Each row of a before or after table is a point. One or more steps were done to the points. Then noise was added and the rows were shuffled. The steps act on how far a point lies along the listed directions, d1 being the first. What was done? A step turns or swaps two directions, mirrors them in a line or flattens them onto one, adds a multiple of one to another, or multiplies one. Angles are multiples of 10 degrees, from the lower direction toward the higher: turns from -170 to 170, lines from 10 to 170 but not 90. Use the fewest steps. Two steps may share a direction if one is a turn and the other turns, adds or multiplies; they go together, in the order done. Otherwise the lowest direction goes first.

Directions:
(1): [-46 -12 -23]
(2): [ 24  -3 -47]
(3): [-9 52 -8]
Before (10 x 3)
[[ -7 -20  -3]
 [-34  22 -16]
 [ 13  29  39]
 [-31  28 -43]
 [ 13  19  44]
 [  6  -1  50]
 [-40  44  -6]
 [ 30 -24  36]
 [-21  30  60]
 [ 19 -15  53]]
After (10 x 3)
[[-54  23  11]
 [-43  -2  13]
 [  8 -54  46]
 [ 30 -22  33]
 [ 49 -18  -6]
 [ -3  -9 -20]
 [ 49 -35   7]
 [ 33 -35  15]
 [-47  -8  34]
 [ 24 -17  40]]
Steps: turn d2 and d3 by 80 degrees

Directions:
(1): [ -7   0  48  16 -53 -26  18  32]
(2): [-50  41   3  26  26  10  43  -1]
(3): [ 18 -16 -44 -14   0   1  48  50]
(4): [ 40  -2 -12  40 -21  -1  36 -49]
(5): [ 29  49 -17  39  -4  10 -34  34]
Before (14 x 8)
[[-50  18  17 -13  16   9 -27  -2]
 [ 11  21 -11  10 -22   8 -10  34]
 [  4 -23 -18   2 -20 -10  19  19]
 [-14  20  18  11  -3   7  -2  21]
 [ -3  33 -26  18  64   7  -2 -29]
 [-17 -24  35 -57  -4 -22 -67  89]
 [-32   1 -42 -16  55  13   8  49]
 [ 23   3   9  -3 -17 -13   7  35]
 [  1   2   5   8   6 -10 -12  45]
 [ 39 -48  35 -22 -37 -25 -49  25]
 [-12  39  -7  18  16  14  18  69]
 [ 31  47 -11  29 -24  11 -38  91]
 [-11  21  22  13  -4   1  35  26]
 [-19  20   1   1 -10   2  40  15]]
After (14 x 8)
[[ -21  -22   15  -32  -10   -1    1  -21]
 [ -54  -71   55  -75   -8  -11    1  -20]
 [ -24  -29   21  -23   28  -19  -22    8]
 [ -54   21   -5  -25   19    9   -3   59]
 [ -17   12    9  -11   30   17    7  -31]
 [ -65   -6   59  -25   20    1   -9  -15]
 [ -31   -3    0  -16   19   14    8    1]
 [ -12   33   36   47  -15  -34   34   23]
 [ -64   19   56    2    7  -11  -63   40]
 [   8  -15   13  -25   11   -1  -12  -28]
 [  43  -63  -26  -53   20   -5  -37   24]
 [   7  -17  -11    5   -5   -2  -30  -30]
 [ -20   24    2   -4   16   13   -1  -33]
 [ -50  -39    8 -115   56   -5  -94   89]]
Steps: turn d1 and d5 by -150 degrees; mirror d2 and d3 in the line at 170 degrees; multiply d4 by 1.6
